Rows are points. Each table stands for the endless flat space through its points: a line for two points, a plane for three, and so on. Write the one point that lies in both, or say that there is none.
(in the rows, 128 means zero)

First (2 x 3):
[[135 127 158]
 [155 152 143]]
Second:
[[137 130 137]
 [142 136 143]]
They share: [147 142 149]

First, 2 rows:
[[132 134 105 161 102 113 121 127]
 [132 133  98 167  95 115 122 120]]
Second (2 x 8):
[[133 134 105 142 127 110 128 147]
 [138 129 125 167  97 105 103 132]]
They share: no point

First (3 x 11):
[[139 136 142 105 131 115  97 146 129 137 110]
 [131 147 146 114 148  99 118 165 133 137 116]
 [139 138 150 103 145  99 103 148 129 137 106]]
Second (2 x 11):
[[149 127 134 117 135  95  93 139 140 127 119]
 [143 133 139 112 136 102  98 145 135 132 115]]
They share: [137 139 144 107 137 109 103 151 130 137 111]

First, 3 rows:
[[126 116 103 146 126 143 106 119 120 111 118 102 152 101]
 [116 116 123 126 106 138 101  94 130 141 103 102 147 121]
 [120 128  87 150 118 158 105 106 102 129 123 102 143 101]]
Second:
[[131 102 128 150 116 134 115  96 134 122 125 111 154 101]
 [119 100 122 148 128 138 119 104 142 132 115 103 164 113]
 [ 94 130  92 118  98 168  89  99 112 152  95  88 134 123]]
They share: no point

First:
[[154  82 128 144 165 115 109 124 101 107 114 162 147 102 145  79  95 106
  114  96]
 [138 106 138 142 129 141 111 118  93 127 112 142 161 108 123 109 105 108
  126 110]
 [133 109 149 138 111 157 133 106 122 140 126 129 135 111 115 133 116 139
  141 120]]
Second (2 x 20):
[[131 109 129 157 127 156 137 101 120 116  99 164 170 115 134 104 125 101
  149 122]
 [141  99 139 127 127 126 112 116  90 141 129 134 135 110 114 114  95 126
  119 107]]
They share: no point

First (3 x 24):
[[150  81 138 142 156 149 128 133 123  88 105 114 144 113 133 106 138 141
   87 146 175 137 153 120]
 [124 103  99 145 142 154  90 168  89 105 138  95 129 140 111 130 154 121
  103 144 146 131 162 101]
 [130  96 158 152 151 149 143 108 143 103  90 134 119 128 143 136 108 141
  107 131 170 167 133 140]]
Second, 3 rows:
[[125  87 107 160 156 161 107 150 102  90 125 132 115 154 109 138 133 107
  127 158 177 139 135 140]
 [125  97 119 150 150 153 111 146 112 102 115 118 121 142 121 132 129 125
  111 142 161 147 143 124]
 [129  92 113 139 161 145 109 160 123 104  92 117 126 144 123 107 111 136
  103 138 161 151 135 120]]
They share: [124 102 125 149 145 152 113 141 113 106 117 113 122 137 125 136 132 129
 107 137 155 149 148 119]

First, 3 rows:
[[137 130  97 142 108 137 138 117 113 103 134 107 116 153 111 150 146 122
  100 136 153 151 155 160]
 [147 138  97 138  94 135 136 115 123 101 124  93 118 163  99 138 134 112
  112 146 147 147 143 152]
 [136 125  91 140 106 139 135 114 111 104 130 102 122 158 113 149 149 115
   97 130 150 147 150 162]]
Second, 2 rows:
[[157 137 117 152 103 140 148 119 128  93 127  95 107 163 101 141 147 114
  103 161 167 161 154 148]
 [122 142  82 127 103 125 128 119 108 113 142 120 117 138 106 151 122 139
  118 126 132 141 154 163]]
They share: [143 139 103 142 103 134 140 119 120 101 133 105 111 153 103 145 137 124
 109 147 153 153 154 154]

First (2 x 24):
[[109 158 150 101 122 125 139 137 113 159 153 118 147 122 138 152 120 122
  143 117 136  97 129 125]
 [119 166 152  95 124 137 133 151 107 173 165 112 159 112 152 154 114 132
  141 125 146  85 127 121]]
Second (3 x 24):
[[101 148 164  95 124 125 130 127  98 164 129 106 141 109 149 154 129 120
  141 116 152  97 115 115]
 [105 156 165  86 123 123 134 140  89 160 150  96 123 121 140 138 142 119
  154 112 157  90 114 125]
 [105 156 130 121 118 113 154 125 144 140 155 146 153 141 115 158 107 114
  139 112 102 115 149 135]]
They share: [104 154 149 104 121 119 142 130 116 152 147 121 141 127 131 151 123 117
 144 113 131 103 130 127]

First, 3 rows:
[[161 115 107 118 140  96 112 130 136 152 101 132 112 127 141 127  96 109
  139 121 140 134 138 146]
 [153 115 115 124 137 102 121 140 143 139 103 127 131 120 157 124  86 122
  144 123 148 145 141 147]
 [127 137 119 149  97 116 131 156 108 127 126  97 102 133 143 128 114  90
  141 157 130 145 115 142]]
Second:
[[144 126 116 131 115 106 129 139 125 133 119 108 113 128 146 132 105  98
  135 143 136 143 119 150]
 [146 116 112 155 105  98 111 159 121 131 123 122 113 136 144 136  99 118
  155 143 144 143 127 146]
 [148 120 115 138 109 100 125 142 126 129 125 111 116 131 146 139 103 105
  139 145 140 144 116 154]]
They share: [141 127 115 136 116 108 124 146 122 136 115 112 110 129 145 127 104 101
 141 141 136 142 126 144]

First, 2 rows:
[[ 87  89 143 133 140 112 163 159 140 172  86 170 118 114 147 148 128 105
  165 148  84 143 117 100]
 [112 119 123 133 120 107 143 129 150 142 116 145 148 129 147 138  98 125
  135 148 119 128 102 115]]
Second, 2 rows:
[[107 108 130 129 121 108 145 142 141 153 101 161 136 123 144 140 101 114
  148 144 107 125 116 118]
 [105 110 128 131 133 110 157 148 143 161 109 157 130 119 148 148 107 116
  150 146  99 135 104 110]]
They share: no point

First, 4 rows:
[[152  95 132  80 122 132 170 110 119 120 117 131 133 155 164 144 121 107
   83 107 129  98 139 124]
 [163 129 151 130 130 146 132 117 145 153 122 160 109 108 125 120 100 113
  105 110  79 121 122  95]
 [142 133 140 109 104 150 133 101 159 132  93 145 110 125 150 131  95 101
   82 137 110 110  99 103]
 [131 123 149 103 138 110 141  88 145 154  88 123 139 143 165 168 113  79
  118 131 124 125 130  98]]
Second (3 x 24):
[[153 123 155 114 133 146 152  96 129 147 128 147 124 125 151 140 118  99
  109 113 110 110 118 110]
 [156 105 134  87 118 116 155 123 153 114  98 135 118 140 157 128  94 105
   82 116 110 110 142  86]
 [157 121 145 110 123 138 146 102 139 137 116 135 110 131 143 126 108 109
  103 117 112 104 122  98]]
They share: no point

First (3 x 24):
[[113 152 131 120 100 150 107 117 153 112 150 149 156 108 105 134 122 115
  148 152 120 113 123  98]
 [ 83 172 138 130  96 152 118 119 154 107 149 116 125  94 123 145 107 144
  157 151 108 112 118  96]
 [105 148 110 118 112 130 130  97 136 113 139 150 151 108 121 129 125 112
  149 141 100 130 138 118]]
Second:
[[140 130 110  99 124 155 132  86 134 145 144 181 157 138  88 148 148  86
  165 122 122 130 131 103]
 [109 134 148 114 109 145 103 136 180 103 117 134 132 112 131 134 118 105
  125 162 106 121 153 111]
 [112 159 106 125 112 133 117  99 132 112 139 141 146 103 103 123 121 102
  142 153 131 116 108  95]
 [126 141 107 104 115 153 127  93 126 127 155 167 164 124  96 146 137 107
  163 134 116 129 130 107]]
They share: no point

First (2 x 24):
[[131 124 138 163 124 160 120 133 129 116 151 149 146 119 142 159 125 131
  103 166 134 128 144 112]
 [135 118 133 158 130 155 113 132 132 118 152 150 143 120 142 155 129 133
  102 159 137 127 138 113]]
Second, 3 rows:
[[148 110 115 145 152 160  92 143 125 122 171 147 122 116 133 175 154 134
  114 158 146 140 138  92]
 [128  92 129 168 143 146 106 134 117 104 153 175 160 119 147 161 107 142
  105 153 129 136 139 134]
 [136 104 125 158 141 150 102 136 125 116 157 159 140 121 143 161 129 138
  103 151 139 132 137 114]]
They share: no point

First, 3 rows:
[[150 171 106 105 132 112 158 114 164 111 131 143 144 126 121 138 137  90
   81 131 106 136 119 141]
 [152 157 114 121 142 118 156 128 150 113 129 133 148 132 139 142 149 102
  105 133 126 148 145 129]
 [135 138 118 132 153 124 149 156 140  96 116 125 144 132 160 144 170 108
  132 134 148 160 179 114]]
Second:
[[139 150  97 114 143 108 154 148 156 102 138 142 139 123 150 147 157 116
  106 136 118 131 161 127]
 [156 139 104 122 134 105 162 137 159 109 135 140 136 131 133 128 148 110
  122 135 122 136 142 124]
 [123 166 101 110 155 120 144 152 147  97 132 137 148 119 166 167 166 113
   89 135 122 139 178 130]]
They share: [146 153 114 122 144 119 154 135 149 107 125 132 146 131 143 142 154 102
 110 133 130 150 152 126]

First:
[[101 176 135 122 110 107 161 112 143 118 101 122 110 129 180 115 115 119
  145 110 167 113 118 119]
 [164 120 111 158 145  96 158 111 168 104 129 174  66 146 118 139  94 104
  161 102 130 131  94 141]
 [106 170 130 123 112 103 163 111 149 115 108 128 104 131 174 119 109 119
  142 105 167 115 121 114]
 [145 142 104 136 124  95 168 113 160  94 142 171  57 152 136 127  96 107
  158  97 153 116 109 117]]
Second, 5 rows:
[[115 179 107 128 145 119 142  95 164 141  93 140 126 117 176 140 148  97
  133 121 129 145 109 115]
 [ 95 159 101 126 153 107 144  97 172 135  89 142 134  99 172 150 162  95
  155 131 113 153 129 113]
 [120 164 108 132 173 102 140 115 156 120 111 158 110 135 159 145 138 101
  160 127 139 152 110 139]
 [112 150 124 133  87 109 163  83 162 155  81 136 131  92 155 127 123 127
  138 102 122 106 110  85]
 [104 155 114 133 118 110 152  89 172 140  83 129 129  92 166 135 143 106
  146 114 119 133 118 105]]
They share: no point

First, 2 rows:
[[127 126 140 107 108 131 145 155 145 130 141 139 123 139 116 144 125 144
  112 144 120 112 130 132]
 [137 134 130 103 120 133 137 145 153 138 149 139 135 133 118 152 137 156
  112 138 114 126 134 140]]
Second, 3 rows:
[[141 130 130 104 127 136 138 150 154 137 153 141 129 138 117 152 128 143
  120 149 118 124 137 137]
 [139 133 135 103 120 138 136 146 156 141 147 134 132 142 122 151 125 147
  118 147 114 119 134 134]
 [107 127 145 109  82 118 152 154 132 121 127 140 126 126 112 137 143 167
   90 119 118 109 120 136]]
They share: [132 130 135 105 114 132 141 150 149 134 145 139 129 136 117 148 131 150
 112 141 117 119 132 136]

First (2 x 24):
[[134 148 113 117 114 151 155  99 123 120 158 150 149 157 157 132 154 127
  112 115 140 127 108 105]
 [129 163 118 102 114 161 130 104 123 150 143 145 164 152 137 137 124 102
   97  80 145 152 128 110]]
Second (6 x 24):
[[121 185 152  87 127 195 162 135 133 125 194 156 176 158 141 118 145 115
  101  99 109 154 105  91]
 [169 131 100 119 111 128 114  62 143 121 124 130 117 161 115 119 120 143
   89 146 167  88 143 107]
 [117 158 111  99 167 168 150  99 115 118 173 167 174 143 140 120 127 160
  109  89 149 138 138 100]
 [127 183 145  96 124 191 163 135 134 126 198 154 174 152 159 127 150 117
   93  90 112 163 114  90]
 [126 172 132 101 133 168 155 116 127 122 171 149 168 149 135 118 136 120
  108  97 132 141 110 108]
 [130 135 101 115  85 155 137  92 115 151 138 156 146 170 176 160 158 109
  104 103 142 143 119  95]]
They share: [132 154 115 111 114 155 145 101 123 132 152 148 155 155 149 134 142 117
 106 101 142 137 116 107]

First (3 x 24):
[[133 140 117 129 145 143 129 135 114 155 132 139 102 123 121 130 159 135
  146 126 124 138 127 147]
 [112 122 111 126 130 155 111 132  96 158 120 148 108 117 103 136 147 126
  128 129 106 147 127 141]
 [120 138 118 128 138 150 124 134 104 159 131 146 100 116 117 139 156 129
  134 128 123 136 121 146]]
Second, 3 rows:
[[124 127  92 122 135 149 103 134  99 166 117 147 121 114  97 137 158 130
  123 137 102 160 127 154]
 [145 140 134 159 137 149 151 125 139 129 140 147  73 132 104 114 132 130
  159  89 103 152 170 113]
 [141 128 126 151 129 139 139 131 129 137 138 137  85 130 106 106 136 140
  155 101 109 144 158 117]]
They share: no point

First:
[[108 109  94 147 132 112 150 124 136 127 128  88 145 132 116 145 108 128
   97 102 113 118 144 162]
 [111 106 100 133 127 128 136 136 144 117 128 100 138 137 129 135 117 110
  112 112 122 130 142 163]
 [105 110  88 145 127 118 150 130 138 121 132  88 146 135 117 145 113 122
  102 106 110 118 144 167]]
Second:
[[120 106 114 132 141 125 127 123 137 130 117 103 138 126 129 131 111 119
  100 111 128 136 140 153]
 [126  96 133 143 113 106 147 127 170 139 115 124 102 150 130 109  97 104
  116 101 137 133 135 166]
 [118 112 105 129 153 134 119 119 122 129 117  94 154 114 126 139 117 126
   90 117 121 137 141 150]]
They share: [120 102 118 131 137 121 129 127 143 127 118 106 132 132 133 130 109 116
 107 107 134 136 141 151]
